Each row is a point. The window is the flat piece filled in between its corners: a triangle in 3 columns, a solid with four corners in 4, and so on. A path goes straight from each point to the next, and from the last back to the first. After which points does the path pass through the window?

Window (4 x 4)
[[ 29  -3  12 -22]
 [-67  -3 -52  15]
 [ 20  11  41  -1]
 [ 26  55   0  17]]
Path:
(1): [-50  12 -38  -2]
(2): [-16   2 -30  53]
(3): [ 30  -6 -21  21]
(4): [-41  20   8 -37]
(5): [-34  18  -1 -22]
(6): [ 19 -11 -28  21]
(7): [-22 -17 -26  17]
(8): [-51  -6 -16 -31]
Through the window after points: 1, 3, 5

Window (6 x 6)
[[-31   4  -3   0 -33 -27]
 [  4  13  20  10  -9 -57]
 [ 51 -33 -18  45   5  88]
 [  2   2  43  45 -54 -19]
 [-19  44 -31  24 -15 -40]
 [-21  46  17   6   1 -18]]
Path:
(1): [ 29  21  -4  10 -20  -2]
(2): [-22  14  -9  77  15   4]
(3): [ -6 -46  10  48  25 -17]
(4): [  2  33 -17   2 -70   8]
(5): [ 33  30 -10   6 -66 -24]
(6): [ -5   0   4  32 -11 -24]
(7): [-18  -6  44  45  -5 -33]
(8): [ 11  36 -11 -29 -23 -17]
(9): [ 44   7  18 -22 -32 -37]
(10): [-30  -3  15  44  -1  14]
(11): [ -9 -13  -2  45 -12  -4]
(12): [ 27  27 -17  13 -36  -6]
(13): [ 10  33  22 -21 -28   6]
(14): [-20  -5  38  53  -5 -27]
(15): [-26  13   1  21  -8 -25]
(16): [ 11  49  12 -22 -43   0]
Through the window after points: 15

Window (8 x 8)
[[-39  25  13 -56  12 -36  68   6]
 [ 33  12  52   1 -32  -8 -40   1]
 [ -7   1 -12 -18  31 -40  63 -12]
 [-57   1  -1  36   4  45  -3   8]
 [-30  15  13 -11  42  64 -15  -1]
 [ 47  -2  34   9 -54  34  -7   9]
 [-33 -11  25 -30  15 -11  50 -37]
 [  6 -15   7 -24 -30  18 -35   7]]
Path:
(1): [-28  -4  27 -14  18   6  29  13]
(2): [-31 -17  38 -18  24   7  18  -4]
(3): [-51  29 -35 -15  11 -15  43 -42]
(4): [-21  29 -15 -23  -5  -3  22 -51]
(5): [-14 -26  26 -10  43 -11  49  22]
(6): [-43 -34  45 -11  29   6  25  11]
(7): [  9  61 -12 -21 -24   5   2 -21]
(8): [-14  22   1 -31 -22  -7  28 -27]
Through the window after points: 4, 6, 8

Window (11 x 11)
[[-49  13   2 -24 -36  28  92 -20  13 -14  69]
 [-15   4 -26   0 -25  36 -25 -54  20 -18  24]
 [ 14  18 -37 -30  -4 -18   0 -31  38   2  24]
 [-44 -20 -10 -41 -79 -21  35   0  -4  -7  34]
 [ 68 -12 -10 -29   1  -9 -22  -9 -18 -33   9]
 [ 61   6 -26  -4  13  18   6 -58 -17  46  -5]
 [-78  10  -3  -6 -12 -20 -35  42 -34 -41   1]
 [ 36   0  -4  -6 -36  12 -34  33  63  32  44]
 [ 48  18 -44  75   8  -7 -40 -33  12 -38 -14]
 [  0   7  46  42  34  -7  -8 -68  -1  -5 -29]
 [-17  69  12 -55 -69  -6 -15 -38 -29  18  21]]
Path:
(1): [ 14  22  54  27  15  28  -6 -35  22  -2 -86]
(2): [ -5   2  15  20  12 -17  -6 -54  -7  -6  16]
(3): [ 17 -17 -17  13  14  -7  -7 -45   5   9  41]
(4): [ 43  12 -16 -15 -22  28  10   1  11 -16 -26]
(5): [ -6   2 -23   8 -22  57   3 -25  33 -26 -29]
(6): [ 22  13   3   9   1 -35 -28 -34   3  11  40]
(7): [ 17   7  -2  14 -23  -3 -30  -6   2  12  54]
(8): [ -2   4  -9 -20 -21   7 -12  21  37  -3  -2]
(9): [-45  49 -23 -30 -20  46  10 -14  16 -29 -22]
(10): [ 21 -21  10  27  -5 -15 -33 -41   8   7  34]
(11): [  9   8 -18  25  10   3   2 -37 -16 -10  48]
(12): [ -4  15 -14 -24 -32  -4   5 -10  30  -9 -17]
(13): [ 10  -4 -27 -24 -38  14  -9 -12  16  -7 -20]
(14): [ -4  26  26  -6 -24 -37   1 -17 -16   1  84]
(15): [-49  13  -1  -2  -7 -36 -42  11 -25 -16  32]
(16): [-31  24  -6 -26 -39  17  -1   2 -14 -24 -12]
Through the window after points: 1, 5, 7, 9, 11, 13, 15

Window (12 x 12)
[[-23 -40  30   1  -3 -32   4   4  22   8 -12  28]
 [ 33  16 -41 -11  -3  27   1  -3  -9 -54   3  33]
 [ 18  14  -3  11 -10  30 -39   5   8   1   8  11]
 [ 42  -6 -67  30 -49   6 -19  -4   3  -3   2  -5]
 [  7 -21 -26   6  32   0 -40   7 -45 -30 -28  78]
 [  1 -29  50  23  26 -15  23   8 -30  12  21  50]
 [-14   6  15  10 -11  -7  -5  -3 -28 -10   3  95]
 [-26 -33  30 -10  18   1   6 -41 -28  23  16  56]
 [ 12  36 -47  30 -14 -11 -33 -23  -9 -33  16 -17]
 [ 27  41 -11 -11 -41   0  -1  -6 -28  12  -6 -37]
 [-44 -19   6  34  16  -7  32   8  19  51 -15  17]
 [-13 -22  15  -8  32 -39  13  12  16  53  17  58]]
Path:
(1): [ 17  19   5  29  14  -1 -24 -46   2  27 -37  59]
(2): [-18 -11   2  -6 -16  -4   2  29 -26 -22  33  55]
(3): [-35  -8 -14  14 -14 -12 -15  27 -11 -10  22  40]
(4): [ 22   9   4  16   4   7  -2  -8  -6   8 -18  40]
(5): [  6 -12  -5  32  20 -27  -6 -54  14  27 -16  56]
(6): [-19 -17  24   3  -2   1  -4  32 -18  15  13  26]
(7): [-15 -22   8  -9   2 -22 -13   9 -26  -2   9  34]
(8): [ 37  20   7  30   3  25  12 -40   4  11  -3  51]
(9): [ 15   1  -4  11  24  -6 -12 -17   2  -6 -14  49]
(10): [-28  -6   6  -7   1  -8  -1  15 -35  -3  14  37]
(11): [-18 -40   3   5 -10   4 -24  40 -16  -6  43  21]
(12): [  6  -2  23  12   9 -11   8 -17   0  11 -13  38]
(13): [ 30   3  15   7   4  -4   7  -5   3   5 -33  40]
(14): [-50 -17   0   3   4  -1  -9   1 -22   1  44  28]
(15): [-29 -18  -2  -6  -2  13   6  25 -11 -13  30  25]
(16): [ 28   7  -3  26   6 -19 -14 -27  19  24 -37  29]
Through the window after points: 1, 11, 15

Window (14 x 14)
[[ 58 -59 -37 -33 -19  55 -24  -1   0   3  18  48  26 -15]
 [-14 -24   3  32  13  14  -5  24  -7 -30  12   2   2 -44]
 [ 15 -11   8  27   8  33 -32 -23 -10 -35 -10  38  49 -34]
 [-38 -38 -11 -17 -41  45 -18 -16 -26 -30 -29 -12 -17  26]
 [ 15  18  20  29 -36  17 -31   2   3  12   2  23 -10 -61]
 [-17 -12 -34  17 -59   4 -10 -23   4  21  12   9  35 -29]
 [  5  16  26  11 -41  -5   8  34 -41 -23 -53 -28  39  13]
 [ -8  35   5 -19  35  11   7 -13 -16 -18  23  24   0 -39]
 [ 38 -40 -17  28 -53  -7   9  -5 -64 -16 -45 -32  27 -13]
 [ -7  22  34  24  50  20  -5  26 -45   7 -26 -33 -25  25]
 [ -1 -11 -21  33 -28  68  -8   1 -23 -22  -1  34  32 -43]
 [ 14  18 -45 -51  21 -28  13 -24  23  83 -95  -7  -2 -48]
 [  2 -27   6  20   7  44  40 -46  20 -20 -34  10   5 -22]
 [ 11  -2 -61  -6  40   2  19  -4   8 -57   8  -8 -50  34]]
Path:
(1): [ 30  15  31  16 -13  53 -22 -50  18 -10  -4 -26   6 -26]
(2): [ 11  -7 -20 -16  -7  43 -49 -10  29 -49  -5 -40  23 -32]
(3): [ 15 -19 -19   8 -27   2  43  -3 -41  27 -19  70  11 -17]
(4): [  9 -23   1  20 -27  19   9   9 -53 -19  -7  49  19  22]
(5): [ 10   0 -11   1   4  18 -10 -12   4 -15 -30 -23  -2 -38]
(6): [-19  21 -34 -11  16  40 -17 -36   3 -27  18 -50  12 -39]
(7): [  1 -12   2   3  -1  17  -3  -1  -6  -6 -23  40  -1  -8]
(8): [  1   1 -33  16  10 -12  15   2 -11  -6  11  63 -14  -6]
(9): [ 18 -14   4  14 -27  65 -19 -11 -14 -18 -24 -27  51 -51]
(10): [ 10  16   5   5  19  27 -30  -3  15  -6 -21 -27  -1 -26]
(11): [ -8   1  14  20   2  10  24   9 -54  -2  -2  26 -10  -1]
(12): [ -3 -16 -27   5 -10   9   6  10 -21  -4 -18  28  11 -13]
Through the window after points: 10

Window (14 x 14)
[[ 25  15 -31  -7  32   5  10 -51  17 -36   7 -32 -13 -22]
 [-29   7 -37 -13   3   8 -29 -34  -7  15  17  10 -12   1]
 [-47 -30 -34  -1  57 -14  12  12 -15  27 -60  64  13 -22]
 [ 21  36 -15 -13  16  49   9 -22 -35  -9 -21 -21 -21 -46]
 [  7  30  52 -35  18 -31 -37   6 -12  -3 -47 -16  -5  38]
 [-17 -34 -22 -48   1 -47  15 -18 -33 -39  15 -11  -5 -11]
 [  0 -19  -9 -23 -25   9  18 -29 -18 -33 -65  16 -17  16]
 [-23   8  12  36  36 -12 -37 -30 -47 -19   4  36 -47  16]
 [ 57  32 -60  22 -68  -1  22  -6   4   6  21 -19 -61 -29]
 [  2 -64  -1 -33  22   4 -17  -6   5 -43  40   8   1 -16]
 [ -3 -40   0  -9   2  15  12 -37  12  20  16 -47 -38 -28]
 [ 46 -21 -29  24 -26 -32 -24  -3 -21   7  24 -51  49 -20]
 [ -1  12  19  -2  24  27  29 -15  -4  17  23 -24  -1  22]
 [-20  43   1  30 -83  36  47 -20  47   3  17 -45 -54 -44]]
Path:
(1): [-36  16 -40  46   4   5 -10  18 -37 -12 -10 -49 -25   5]
(2): [  5  15 -18   6  -4   6  -7  -1 -32 -11 -21 -39 -22   6]
(3): [  9 -30   1  -6  -1 -32 -14 -50  28  -3  29  50  11 -47]
(4): [ 35   0  11 -17  -3 -21  31 -48 -29  -4 -14   8  -6 -51]
(5): [ -8   2 -32  -7  30  11 -26   8  -7  -6 -12 -12 -15  19]
(6): [-19 -25 -36  -7  43   0  41  20  -4 -54 -23 -62 -64 -14]
(7): [ 40   6   1 -15 -29  -4 -40 -52 -25  35  17  34  30  -9]
(8): [ 27  -9  22 -58 -16 -18  21 -63  18   0  14  27 -10 -24]
Through the window after points: none

Window (14 x 14)
[[-20  15  37  17  -8  44   6   3 -20  -3  26  25  10 -19]
 [-39 -40 -75  -1  20  32 -34  27   2  -4   4 -30 -35  27]
 [-14 -23 -68   6  31 -46 -49  20 -20  22 -24  11 -33  16]
 [ 37 -27  -2  53   2  -1  30  36 -17   2   2 -53  32  -4]
 [ 15 -56 -88  29  12 -12 -17 -35   6  22   5 -13 -46  31]
 [-17 -19  46 -22  29   6  41  35  14  18  34  30  15  13]
 [-18 -14  80   1  18  10  -1  28  40   3  28   3 -11 -49]
 [ 15  -9  25  55  50   8  35  -8  -1  -9 -43 -44  13  27]
 [  6 -19  39  24 -23 -11  57  14 -19 -14 -30 -45 -20  15]
 [ -8  40  29  -1   9  17  29  53  60   4  17  44 -18 -23]
 [ 33  28  24   5  23 -25  31  -6 -10  -7  10 -72   4  23]
 [-25 -30 -77  -2  -1 -25 -15 -22  19  23 -34 -31  14  13]
 [ 35 -39 -66 -27  11  10 -43   0   1  38 -45 -16 -23  28]
 [  6  -5  40 -17  29  15  45  22   9 -51  16  22   6 -48]]
Path:
(1): [ 62 -46  11  37 -11 -24  -5  31  10 -37  11  33  45   8]
(2): [ -2 -10  -4  11  21  15  22  17  -6  15  -7 -46  -8 -10]
(3): [ -8 -25 -22   4  56  19  39  37 -10  33 -23 -14 -20 -45]
(4): [ 10 -14  -3  25 -19 -21 -24  -6  16  -6  17 -19   5  54]
(5): [ 13 -23   4  16  -6  -2 -13  13  16  -4   8  -2   6   8]
(6): [-11  -2 -22  -3  47  13  16   7   1  20  -2  -9 -14  -4]
(7): [ -9 -35  -2  -3  73   2  38  11 -38  29   1 -15 -43  -9]
(8): [ 19  13  -3  52 -52  -4 -24  -2  56 -21 -21 -31  37  36]
Through the window after points: 1

Window (14 x 14)
[[-36  15 -22 -13  55 -36  15  21 -16  30  30   1   5 -43]
 [ 11  16  11 -27  69  -6  62  36  -5  12   8  26 -50 -58]
 [-14  -1  31  43 -14   0   8   5  18 -13  -1 -59  45 -51]
 [ 22 -20 -59  39 -30 -23  -1  47 -41 -25 -16  34 -25  -2]
 [ 47  51 -59  42 -35 -21  -5 -38  12 -38 -49  13 -11  57]
 [ 20  -3 -64   1 -20  25  -6 -20 -22 -25 -17  40  -1 -22]
 [ 28   0  -2 -23  33   1  53  25 -21  24  50 -25  11 -21]
 [ 35  25  34  38 -21 -27 -11 -31  -6  35   4  -1  26 -28]
 [ 56   5 -33  -2 -37 -50 -21 -32  53 -33  -6  24 -16  18]
 [ -3  47  35 -51  44 -25  42  43 -25 -15  44  27  13 -45]
 [ 21  -5  28 -44  89 -42  32   1 -40 -17  13   8  -6 -30]
 [ -7 -18 -40  -8 -53   5 -10  11 -21  -1 -50  27 -28  38]
 [  3   8  30  46  18  32 -44  21  10  10  29 -27  24 -15]
 [ 19   8   9  29   0 -49  42 -61  34 -37  20  62   2  37]]
Path:
(1): [  8  12   1  -4  17 -16   9 -18 -17  -3  17   0 -15 -12]
(2): [  6  37   1  -4  -3  -7  16  -9 -14 -20  41  -8 -62 -14]
(3): [ 46 -21   8  -2  39 -29  18   3  -9  -5 -30  19  55  -5]
(4): [ 33 -14 -11  -9  32  -4  27  49  12  16  -9  11  52  10]
(5): [  5   9  -8  26 -13 -12  -9 -29  -9 -15  10  -4 -25 -19]
(6): [  8   5 -32   8 -21 -20 -18 -13  -4 -21  -1  13 -26 -11]
(7): [ 36   2 -17  16  27   9  43   3  -9  20 -28  18  40  14]
(8): [ 36   3   8   6  21 -20  32  27  -6   3   8   2  33 -22]
Through the window after points: 8

Window (14 x 14)
[[ 64  -6  53  -7  34 -30  18 -29 -20  44   6  55  51   6]
 [ 12   4  -3 -15  -3  18  10  71  21 -28  -2  12  43  21]
 [ 19  19 -21  13 -45 -17 -20   6 -34  22 -53  43  11   8]
 [ -6 -22 -29  34  15  25   4 -44 -33 -19 -21   5  14 -32]
 [ 10  29  -8 -48   3 -25   7  -6 -18  -8  -7  61  13  48]
 [ 40 -17  64  41  95 -22 -28  47  61 -44  16 -53  -9  -8]
 [  5 -24 -24  17 -23 -28   2  -8 -12  45  24  27 -19 -32]
 [  5   1   0 -25  15  12 -21  -4 -65   7 -24 -33  16 -21]
 [ 46  16 -28  -1 -10  13  20 -38   7  88 -19  51 -11  16]
 [ 42  12 -13 -23 -54  -2 -17 -36  29 -33  26  31 -16 -35]
 [-17  18  -2  25 -56  24 -21 -16  -8   3  16   9  32  37]
 [ 36 -44 -10 -44 -59   8  34  -7  -1 -32  -1   6   3  60]
 [-12  48  -7  10 -55  -9  48  -9 -19  -9 -14  16  20  -2]
 [-40 -32  84  -8   4  92  28  -9  62 -55 -33  27 -28  15]]
Path:
(1): [ 12  -6  25  28  -8  25  10   4 -16  26  29  25 -69   8]
(2): [  1  12 -31 -14 -32 -37  15 -16  -6   1 -18  23  54 -15]
(3): [-11  25 -23  -7 -55 -54 -12 -17  57  -5 -29 -31  30 -14]
(4): [ 47 -29  13  19   9  43   6  -9 -43  19  26  54 -22 -11]
(5): [ 38 -20  11  15  -2  35   7 -18 -41 -25  -1  29   4  27]
(6): [  4  11  -3 -12 -11  -3   4 -12   4   1 -20  17  27   7]
(7): [ 18  16 -15 -52 -26 -29  10 -42  42  29 -31  11  45 -17]
(8): [ 21 -15  13  46  -4  26  -1  13 -34 -27  10  47 -23  28]
(9): [ 27  -4  19  -2 -14  16  16   1  -8   7  19  24  -5   3]
(10): [  3  -4  -2  -9   1 -10   0 -22  15 -11 -14  19  23  -3]
(11): [ 13  -9   2  -8   3  13   2 -12  31  17 -31  40  17   1]
(12): [ 31   8   2   0 -17   5  24  -5 -49  -7  14  -1 -29   7]
Through the window after points: 1

Window (14 x 14)
[[ -7 -51  29  11 -66 -23 -10 -55 -24   5  -3 -63 -58 -13]
 [  0 -27 -18  -4  -4  15  -9  53  33  24  -9  41 -11 -32]
 [ 38   4  -8   9  -7  17   2  -7 -46  -9  15  -2 -14 -53]
 [-20 -11  19 -11 -51 -22 -24   4 -18  57  12 -20  42  42]
 [-11 -13  34   6  30  53  24  45  16 -33  16  24   2 -27]
 [-10 -26  33 -19 -37 -34 -63 -67  11  58  47 -52  -2  -6]
 [-31 -24 -18 -33   5  -9  35  21 -11 -18  46   8 -39 -30]
 [-22  14   9  24 -11 -59 -20 -19  21  42   4 -50   3  12]
 [-48 -48   5   8 -18 -58 -62 -20  -4  46  -9 -37  79  -2]
 [-22  11 -12 -67  20  35   5  44  15 -25 -23  -5 -19 -28]
 [ -4 -16  24 -46  55   4  29  31  -5   6 -25  49 -22 -19]
 [ 46 -45 -25 -18  44  41  31  33   2 -28  12  -3 -28  -5]
 [ 25 -21  18 -43  -3  -4  50  34  24  -9   4  -5   4 -49]
 [ 26 -26  28  -9   7 -10 -21  59 -25 -16  22 -19 -35 -30]]
Path:
(1): [ 27 -29   4 -19  -2   2  -1 -26   4 -33  17  16 -23  18]
(2): [ -8 -15   2 -11  -9 -17 -17  -5  16   8  13  16  10  -7]
(3): [-14 -55  -5  10  -2  11  -1  80  -4  55 -38 -48 -13 -54]
(4): [-12 -28  -3 -26  14  -1  11  16   6  33 -17 -25  -7 -28]
(5): [ 23 -20  58  15 -26 -39 -38 -10 -18 -27  54  46   3  10]
(6): [  3 -10   4 -21  17  10   8   1   3 -29  26  29 -14 -11]
(7): [-13 -16  -6 -24  -6   6   7  32 -12  12   0 -32 -18 -39]
(8): [-14  -7   5  -9   1  14   4  37 -19  26   0 -35  -9 -59]
Through the window after points: 2, 6, 8

Window (14 x 14)
[[ 27 -39  22 -16 -25  33  -6   2 -56  60  15  10 -22  62]
 [-46 -73 -13 -29  -4  -8 -20 -19  -2  23  -3 -18  27  30]
 [-54 -45   7 -48  -4   5  29 -14  -6  49  33 -25  -1 -15]
 [-50 -14  34 -24  -9 -51  -2 -35  -2  43  22 -24  38  20]
 [-46 -50  27   4  27 -21 -10  32 -22  52  12  -1   0  15]
 [ 19  11  -9  28  37 -13  17 -44  42 -16  20  81  38   4]
 [ 22  11 -28  48  19 -40  -7 -43   1 -34  21  28   8 -27]
 [  2  36 -44   1  14 -22 -15   3  18 -11  43  39  31  11]
 [ 12  30  -7 -10  48 -34 -11 -32  36 -37   5  36 -17  10]
 [ -6 -42  25 -28  12 -13  28  19 -30   4  10 -25  36  22]
 [-26   1  26  12 -40  72   8   8 -51  17 -20  16 -15  56]
 [-26 -51  49 -40 -26   6 -31  12   3  39  10 -21  27 -15]
 [ 16  28 -29  -7  55 -33 -12 -31 -16   5 -18  51  35 -23]
 [ 18  -5   3  21 -34  54  21  17  -3  60 -32 -20 -14  55]]
Path:
(1): [ -9   3  11  16  50  55 -13 -27 -22  41 -11 -18  12  25]
(2): [ -9 -26  14 -14 -26 -13   6   1   1  10  18  20   8  23]
(3): [-21  -2  20 -21 -46 -44  24   3  -6  16  -3  17   9  37]
(4): [-30 -22  19   0  20  14 -14 -22 -14  39  15 -18  20  15]
(5): [  7   9  44  58  52  21 -17 -15 -20  35  16 -12  81  15]
(6): [  3 -13 -21 -21  -8 -14  12 -15  17   0  14  52 -11  18]
(7): [-22 -22   0 -12  -2 -19  12  -2 -16  19  -2  23  16  22]
(8): [-10 -33  38  19   7  49 -41 -16 -12  57  50 -53  21   0]
Through the window after points: 3, 5
